Every row gives one point. The last column is the point's height on a tilted bowl or saddle (a function of degree 2), plus a little noise. Along how many of its main directions does it bend up, bend down or stay straight?

Points (16 x 4)
[[ 23 -11  19 -11]
 [ -6 -20  23   0]
 [-60   7 -27  30]
 [ 38 -19  11 -19]
 [ -3  11   7  -9]
 [-24  -6   0 -11]
 [ 19  19 -56  60]
 [ 10 -22  15 -10]
 [-32  14  14  -5]
 [-12 -12  -5 -14]
 [ -9   2  -3 -13]
 [ 12   7  18  -7]
 [-27   1 -16  -1]
 [ 17 -26  -6 -20]
 [-11  12 -26  11]
 [ 28  11   1  -8]]
Directions: 2 up, 0 down, 1 straight

Points (15 x 4)
[[-12   4   1 -26]
 [ 45  15   4 -33]
 [  8  10   3 -14]
 [ -2  -7  17 -39]
 [ 19  15  -5  -5]
 [ -6  34 -25 -15]
 [ 26   0   9 -28]
 [  9  13  -2  -9]
 [  9   3   5 -18]
 [ 32   8 -10  -9]
 [ 60  -8 -50 -60]
 [ 28  32 -40  -2]
 [ -2  -5   2 -23]
 [-11   0 -30 -24]
 [ 13 -14 -13 -19]]
Directions: 0 up, 3 down, 0 straight

Points (25 x 5)
[[ -2  15  -2 -22  -2]
 [-23   4 -36  10   2]
 [-14 -13   8 -27   2]
 [ 13 -23  60 -17   1]
 [ 14  18  -8  -3   1]
 [-28 -22 -28 -18  -9]
 [ -5  21 -27  -3   7]
 [ 34 -38  24 -16 -45]
 [-28   0   5  10  -2]
 [-23  12  21 -17  10]
 [  1  29  18  -5  -7]
 [-42 -12  20 -19  23]
 [ 32  15   4 -19 -11]
 [ 13   7  -4 -19  -3]
 [ 25 -17 -15 -13 -10]
 [-19  -7   2  10  -3]
 [ 22 -28  21  37 -60]
 [ 34 -22 -13 -28 -25]
 [  5   6 -13   9   1]
 [ -2 -25  10  21 -23]
 [-22  -6 -14  25 -12]
 [ -1  30 -14   9  -2]
 [-29  29  16   9 -10]
 [ 32  16   6 -20 -12]
 [  9  23   2 -24  -5]]
Directions: 1 up, 3 down, 0 straight

Points (27 x 5)
[[ -8  18  17 -15 -19]
 [ -5 -15  -9  -2  10]
 [ 33  -4   6  -5 -19]
 [  5 -25  20  31  16]
 [  7  -5  31  -4 -38]
 [-18  12 -22 -26  24]
 [ -4 -16   0  42  50]
 [  9  -9 -28  13  12]
 [-21  -8  -7   2  17]
 [  7 -14 -21  -4   7]
 [-16   9 -28  -7  22]
 [ 12 -13  -8 -27  -5]
 [ 15 -10   8  -4 -11]
 [ 11  -4   7  15   2]
 [ 60   8  36 -41 -59]
 [-10  22  18 -29 -17]
 [ 33  26  28   1 -60]
 [ -9  -6  -8  13  19]
 [ 18 -11  20   5 -16]
 [-43  -9 -37  24  59]
 [  1   4 -13   8  10]
 [-25 -26 -20 -12  10]
 [ -6  -4  11  14   3]
 [ -8   9 -17 -27  15]
 [ 10 -22   6  21  14]
 [-13  31  14 -13 -20]
 [ 22  -4  -2  18   1]]
Directions: 1 up, 2 down, 1 straight

Points (46 x 7)
[[ -4  -1   5 -27 -10  -8   1]
 [  3 -11  16 -22  25  12  -7]
 [-35  -3  -7   9  11  11   0]
 [ 19  14  15   9 -33   9 -20]
 [  2  -8  20  24   2 -15  20]
 [ 18   6  15  27   6   6  -4]
 [ 31 -28  -7   9 -19 -13 -21]
 [ 18 -14  -1 -10  -7  19   7]
 [ 16  29   5 -13 -10 -42 -26]
 [  0  41 -22  18 -25 -60  19]
 [ 32   7  -7  -7   7  -7 -14]
 [-11  10   0  18   7 -11  31]
 [-12   0  17  24 -15  14  14]
 [  8  14  12  25  34   7   3]
 [-18  11  37  29   6  33 -24]
 [ 18 -13  -7  18 -11  10  -6]
 [ -4  -6  -1  14 -19 -26  21]
 [  4 -12   3   7   8 -31  13]
 [ -5 -52   3   4  50  17 -58]
 [ 12  20 -16  43  14 -13  36]
 [ 13  17  17 -18 -12  -9 -17]
 [  2   5  -8 -10 -39  24  -9]
 [ -5  12 -33  31   7  -5  13]
 [-17   3 -14  28   9   7  12]
 [  1   2  -5  13  30  -8  14]
 [-40 -18  21  13  -7   6  23]
 [ -5   5   1 -21 -13 -27  -6]
 [ -2  30   0 -27   4  36 -44]
 [-18   0  -9   7 -20 -23  20]
 [ 13  -9 -51  12 -18 -20 -45]
 [-37 -18  29 -20  17 -13  -7]
 [ 16   9   5 -12  20  -5  -4]
 [-21  27   2 -14  19  46 -59]
 [  1  20 -31   7  17  13 -13]
 [ 30 -29  18 -34   4 -17 -18]
 [  7  46  17 -18 -34 -14 -60]
 [  8  51   1  20 -19 -27  11]
 [-28 -21 -26   0  -2  31 -21]
 [ 24  -8 -16  -2 -14  -6 -12]
 [ 20 -17   1   5 -12 -28  -7]
 [ -2  -9  -9  -8 -23  19   8]
 [-24 -28  25  18 -35   2  35]
 [ -2  32  -7  14  20 -13  30]
 [  1 -11  -9   1 -28  18   6]
 [  1 -15   7  19 -46  22   5]
 [-14  40  -6   7   2   8  -4]]
Directions: 1 up, 4 down, 1 straight

Points (46 x 7)
[[-13 -52 -23  -9   0 -38 -56]
 [ 15   3 -11  10  -1 -18   0]
 [  4 -48 -18   8 -14 -11 -30]
 [ 38   3  17  31 -12 -12  -6]
 [-15  35   5   9  23  19 -43]
 [-32 -32  27 -14   0  -7  40]
 [ -4 -17 -22  18 -21  11  -4]
 [ -5 -35   1 -12   5   0  -4]
 [-13  -7 -14  10  -7 -29 -11]
 [ 23  32 -19   7   1  15 -13]
 [ 10  -5  -2  31  60  -9 -16]
 [ -6 -11   3  12 -11 -17   0]
 [  2 -34  18 -24  -2 -11   6]
 [-24  -4  41  20  -5  18  60]
 [-17  18  14 -14  -4  29 -10]
 [  3 -14 -15  15  18   3  -5]
 [ 15   4 -13 -22 -17  -5 -12]
 [-25  14  25  -7  -1  43   9]
 [  2  13   1  11  25 -51  16]
 [  1   9  -8   4   9  29 -20]
 [  5  31  -1   1  -7 -11  -3]
 [ -4  14  24   1 -22 -18  23]
 [  5  26  27 -37   0   6   8]
 [-15  17   2 -21  12 -29 -14]
 [ 17  -4 -19   9  28  14  -9]
 [ 27 -24  27   4 -14  -5  20]
 [ -1  -4  25  -3  19  -4  16]
 [  9  -6 -16 -14 -17  12 -16]
 [ -3  -8 -25  10 -14 -17 -14]
 [ -6 -16  15 -24 -11  -9   3]
 [ 30  27  19  14   2  -9  16]
 [ -7 -20  36 -27 -16  11  45]
 [-25   0 -44   0   1  -8 -11]
 [ 17 -15   8  17 -13  -1  -2]
 [  6  19  11 -21 -12  -4   4]
 [-10  -2  18 -13   2  -9  12]
 [  5   6  -1 -38   3  31 -32]
 [ 11  11  -1  28  26  10 -26]
 [ -1  23 -26  -3  14   1 -16]
 [ 33  23  15  34 -35  22 -22]
 [-22  22  -4  13 -30 -14   0]
 [  3  -3 -19  19  12  14 -10]
 [ 14  22  23   1 -15  11  12]
 [ -8   8  21  -2   8  24   2]
 [  0 -25  -4   1   9  13  -1]
 [ 10  22  -9 -25  -7 -14  -6]]
Directions: 2 up, 2 down, 2 straight

Points (62 x 9)
[[  2  60 -11 -20  12   4  -7  10  56]
 [  9  14  -9   8 -16  13  10  -5  13]
 [ -2   1 -17 -21  -6  10   5  -5  11]
 [  8  18   5  -2   2  13 -13   0  17]
 [ -9  -1 -13 -36  -1  -7  20 -35  26]
 [  2 -16  33 -19  26 -14  14  57  18]
 [ 38  16  -3 -15 -31  15   9  -3  27]
 [  1   7   5  -2  16   7  11  11   6]
 [ 26   5 -19  -2   8  10   8 -10  23]
 [ 18   2 -26   1  -5  14  26   8  20]
 [ 14  12  -6  19  18   2  23  -2  24]
 [ -5  -1  15  24 -16  -6 -27   1  30]
 [ 24  37  -1   9  39  -8   9  -3  46]
 [  4  -4   5 -13 -12  -4   5 -22  10]
 [ 29  13 -14   1 -18  14  24  10  20]
 [-19  -2 -23 -38  -3 -14 -31   0  24]
 [-15  22   4   8  11  14  14   6  14]
 [  2   6  21  -1 -15 -15  11  11  11]
 [ -4 -14 -26  17  18  19  20  -7  23]
 [ -8 -15  42  23 -22   2   6 -18  26]
 [-21 -11  -8   4  -9  -1  -6 -13  11]
 [ 10 -12   9 -13   7  -8   4   1   3]
 [-24  24   5 -17 -22 -15  -4 -10  17]
 [-18  -3 -23 -11 -17  12   2   8  10]
 [ 12  19 -17 -13 -34  -9 -25  -5  29]
 [-33  11  -9   4 -20 -16 -13  -6  20]
 [-14  24  25  -4   8  12  20  10  16]
 [ 11  -1  27  -5 -13  18   0  49  14]
 [ 12  11   2  20  10  -4  11  13  19]
 [-17 -20 -17   6  13  13   0  -7  10]
 [  9  24   2  12  -3  -9 -40 -18  43]
 [ -5 -39   7  22 -13  -4  13  16  14]
 [ 15  -2  10 -32  -4  17  -1   9  10]
 [  9  -4  44  -3  -7   6 -45   9  49]
 [ -1  26  13  -6  13   6  18  20  20]
 [ -7  -6 -28  -8  -6  14  -5   3  12]
 [-12  -8 -15  36   5   1 -25 -29  46]
 [ -9  33   7  -2 -15   4  19   3  19]
 [  1  24   2  35 -30  14 -12   9  33]
 [ -9   1  12 -12   4 -18  15 -10   5]
 [-16  -3  10 -10  34 -27 -15 -23   8]
 [ -9   5  25  -7  20   6 -17  10   8]
 [ 29   2   7  -6   4 -33   9 -35  27]
 [  5   1  14  10 -22  18  28   9   4]
 [ 11 -31 -11 -18 -23  12 -34  14  22]
 [ 12   0  24  14 -24   9  -1  -9  17]
 [ 22 -13 -11  -9 -21  -4  -6  20  12]
 [ -9  -1  -6  13  14 -26   0  22  17]
 [ -1  -3 -14 -14 -11  20   0 -13  11]
 [-16 -17   4 -26  12  19   2   5  -4]
 [-19  -1  13 -12 -36   0   8  -5   8]
 [  2  -5  -1  13   7   8 -12 -15  15]
 [ 11 -13  10  18 -11  -4  17  16   9]
 [ 11   6 -14  20 -30 -10 -31  13  36]
 [ 21   5   2 -27  -1  17 -30 -11  28]
 [ 16 -25  22  11 -11  32  21  20  -2]
 [ 24 -19  19  -2 -12  22  23  -2   7]
 [ -8  -4  23 -13 -15  -4  23  20   5]
 [ 34  18  23 -36  46 -13   3  23  42]
 [  6   5   3   5  17   1  -9  14  10]
 [  7 -29   1  -5   1 -12  42 -10  17]
 [ 37  16 -48 -12   1  16  15 -22  60]]
Directions: 6 up, 0 down, 2 straight

Points (75 x 9)
[[-13 -14 -41   4 -27   8   6 -13 -23]
 [ 28   9  -1  -6 -36   3 -16  -4  27]
 [-10 -16 -12  -7  10  -9   5  -6  12]
 [ 21  -3 -22 -29  21   4  13 -14 -33]
 [-15 -20  20  42  15 -24  -4   9  -1]
 [ 13   1 -15  -4  -2 -16  -8  35  16]
 [ 19   4 -10  -9   0  20 -29  14  -4]
 [ 14 -18  16 -35  12   6 -24  -4  16]
 [-23 -37   8  -9 -14   9  -5  16  53]
 [  1   6 -35   0 -10  -9  -9   3  -5]
 [ -4  -1  -8  20 -22   5 -12   4   8]
 [  6  -3  -4  16   9  23 -33  -1 -30]
 [ -9   1  -8 -33  11  -6  -3   3  -3]
 [-11  16 -21 -14  -6   6  -6 -30 -29]
 [-21 -19 -11   3   6 -12   5 -13   8]
 [-18 -19   4 -17  -7  13  13  -6  11]
 [ -6  14  17  -6  42  18 -12  -8  12]
 [ -8 -13   7 -33  11 -26  -5  23  24]
 [ -5  10  -8  -9  13  -9  15  -4  -2]
 [-41  -5   5  -6   2 -11  -7  11   8]
 [-30 -18   2 -26 -11   5 -32 -40 -28]
 [-17 -24 -16  22   5  16  30  -4   3]
 [ 13  20 -16  -9 -12 -33 -13  36  24]
 [ -8  10  -4  -7 -28  -6  12   0   9]
 [ -3  -3  -1  15   4  14  -3 -26 -11]
 [ -4  23  19   1 -18 -12   3 -24  -3]
 [ -8  30   5  -1  -5  -2 -14  19  37]
 [  1  -7   6  -2  32   0 -26   6   4]
 [-12  15   9   6 -16  17   2  15  32]
 [ 14  18  10  -2 -20   2  11 -17   5]
 [-14  -3 -29 -41   4  11  -7  22 -20]
 [ 13  18  14 -12  10   3 -28  -7  16]
 [ 18 -12   6  -3 -14 -19 -14  -7  27]
 [ -5 -18 -15  -2 -21  28 -32  18  23]
 [ 11   7 -10   8  30  18  14   1 -18]
 [  1 -11  11   1   4  18  15 -22   6]
 [-14  20   5  -8   3  -2  15  14   9]
 [ 42  13   8 -24  -6   9  11  -2 -14]
 [-23  12  12  60   7  10  -5  12 -40]
 [  9  25 -34  21 -11   6  47   2 -19]
 [-22  19  13 -11 -25   8  -4 -25  -9]
 [-19  -8 -29 -18   4  -1   4 -20 -35]
 [ -9  24   2  -4  -7 -13  39   4 -21]
 [-22   1 -16 -16  -6  11 -31  17  13]
 [-21  21 -21  10 -39 -20   6 -23 -35]
 [ 26   4 -18  -3 -25   1   0 -31  -1]
 [ 10   3 -22 -13  -5  19   4 -10 -16]
 [-20 -14   4 -15 -10 -14 -23   3  24]
 [-30 -21  -3  19  26  -4  -2   6   6]
 [-12  -2 -35  28   2 -24  11  17   4]
 [ -5  23 -29  15  10 -11 -38 -16 -18]
 [ -6   4   4  -3 -17  16  -8  10  29]
 [ -3   8  23 -18  15   5 -15 -22  17]
 [ -5   9  30 -12   0 -34 -12   2  18]
 [ 14  -7 -15 -25  -3  21  30   8 -13]
 [-23   9 -11  -4  -8 -15  14 -10 -14]
 [-24 -14  -2  28  21 -15  -2  27  11]
 [-14   5  -5  23  38  20 -16   0 -23]
 [ 11  22  -7  10  10  -7  -3  19   8]
 [  8   6   1 -24  24  -6  -6  -9   6]
 [-15  22 -10   8  -6 -11 -13 -17  -2]
 [  4  20  -9  -3   7   7  12   0  -1]
 [ 11  -3 -50  19  -9  15  -1 -31 -60]
 [-11   8 -17  23  -6   7   0  -8 -13]
 [  9  10 -18  -7  17   6  -9  -1 -12]
 [-14  26 -17  22 -16   8  -7  25  33]
 [ 10  11 -22  -8   9 -14  -1  33   0]
 [  7 -18 -17   7   2  10   0  -1   4]
 [  6   7 -20  11  -9   7  24  -1  -2]
 [ 11  -5   4  33  10   0   4  -9  -3]
 [-19  22  20  -1 -19  -3  -9   1  18]
 [ -8  10  -1  10   3  -8  -8   2  10]
 [ 24 -18  -9  21 -12  -5  -1  39  26]
 [-33  -1  15  -8 -22 -22 -19 -52 -41]
 [  1   4  12  21  35  -1  14  11   4]]
Directions: 2 up, 3 down, 3 straight

Points (62 x 9)
[[-12  -2   4 -29  -2   6   1  13   5]
 [  1   2 -30   9 -11 -24   9  19   2]
 [  3   8  -4  23  17  -7 -12  15   8]
 [-18  14  11  -7   9  16  18 -22  -4]
 [ -7   5 -15  -5  13  16  -4  35   6]
 [-25 -18  12  -4   1  -5 -27  10  23]
 [-13  -4 -14 -16 -27 -10  23  15   9]
 [ -3  -8  -5   0   6  14   6 -19  -6]
 [ 12 -26  19   3  -5  12   4   3  25]
 [-10  29   1 -10 -45   9   0   2   9]
 [  8 -20   0  -8  -4  -5   6   6  11]
 [-10   7  13 -31   4 -12   8  27   8]
 [ 12  37   0  26  -2  12   5  29  15]
 [  1  11  -5  -5  -8   5  16   2  -7]
 [  0   7  17   0 -17  -7  25   7  10]
 [  2  -7  -6 -10 -17 -13   3   8   6]
 [  2   8   7   9 -10  -2 -42 -25   6]
 [  1  16   8   1  19  10 -10 -16  -1]
 [-11  28   1  29  28  46  -3 -40   2]
 [ -1   9   5   6 -10  30  13   5   4]
 [ -6  17   3  10   0  15  -3  15   3]
 [ -7  -7  -5  -1  -9   5 -26  15  11]
 [-37  10  32  21  36  -8  13  -3  28]
 [-14 -32  22  -6   2   1  -4  23  37]
 [  4  15 -21   3  16   6  -2   4  -9]
 [ -2  -7 -24  -5   7 -11 -28 -12  -1]
 [ 33 -15  -1   0 -10   6 -16  -6  17]
 [ -8 -13  -8   7 -20  15 -15  17  13]
 [ -9  14   5 -27 -28  -3 -10  -6   8]
 [-10  20   0 -22  19  29 -16   3  -2]
 [ -5  30   5  -3   3  14   8  14  -1]
 [  6  11 -23  21 -27 -34   2  16   8]
 [  3 -10 -13  -6 -16  20  -3  -8   1]
 [ 16 -14  -5   4  -1  13 -10   7  11]
 [-21  14 -10  -1   8 -12  28 -15 -15]
 [-14   1   6   1 -16  31  -4 -21  -1]
 [ -1 -14   3  17   7  18  10 -11   0]
 [-30 -10 -19  -1  -6   5 -15   2   0]
 [  8  -2   9  -8   9   6  11 -18   2]
 [-20  -3   3  29   2  13  20  -1  -7]
 [  8   1 -14 -19 -21   8   1  -1   0]
 [ -7  32 -14   3  18   0  -5  36   6]
 [-20   5  27 -39   4   2   0   8  16]
 [  2  33  30   3   6   9 -38  10  30]
 [ -9   4   6  -6  21  17 -19  -6   4]
 [ 10  -7  17  -5 -12   9  21  10  19]
 [ -5  12   7  -4  -4 -10   9   0  -2]
 [-23 -12   9   2 -14  -3   7   6  10]
 [ 20  -3 -18  49  32  -4 -13  18  31]
 [-11   5 -33   9   7   6  -5  -1 -12]
 [ 13  18 -15   5  12  -5  12   0  -9]
 [-14  16 -10   8  17 -11   8   3  -9]
 [ -9   5   8  11 -25 -21 -11 -44  -8]
 [-11 -14  26  -4 -30 -23 -33   8  43]
 [ -3   1  12   9  14 -16 -15  12  16]
 [-12  30  27  -6  -6  22  -9   0  13]
 [-28 -13  19  16   9  -3  11  31  29]
 [-11  10  10  22   7  -2   1 -44 -14]
 [-13  16 -13 -24  25  -9   3  30 -11]
 [ -8 -17  24   0  -9 -13   7  21  30]
 [  1 -44  16  -8 -13  11  17   7  41]
 [ 20 -60  10 -31  -5 -15   4  -7  60]]
Directions: 7 up, 1 down, 0 straight
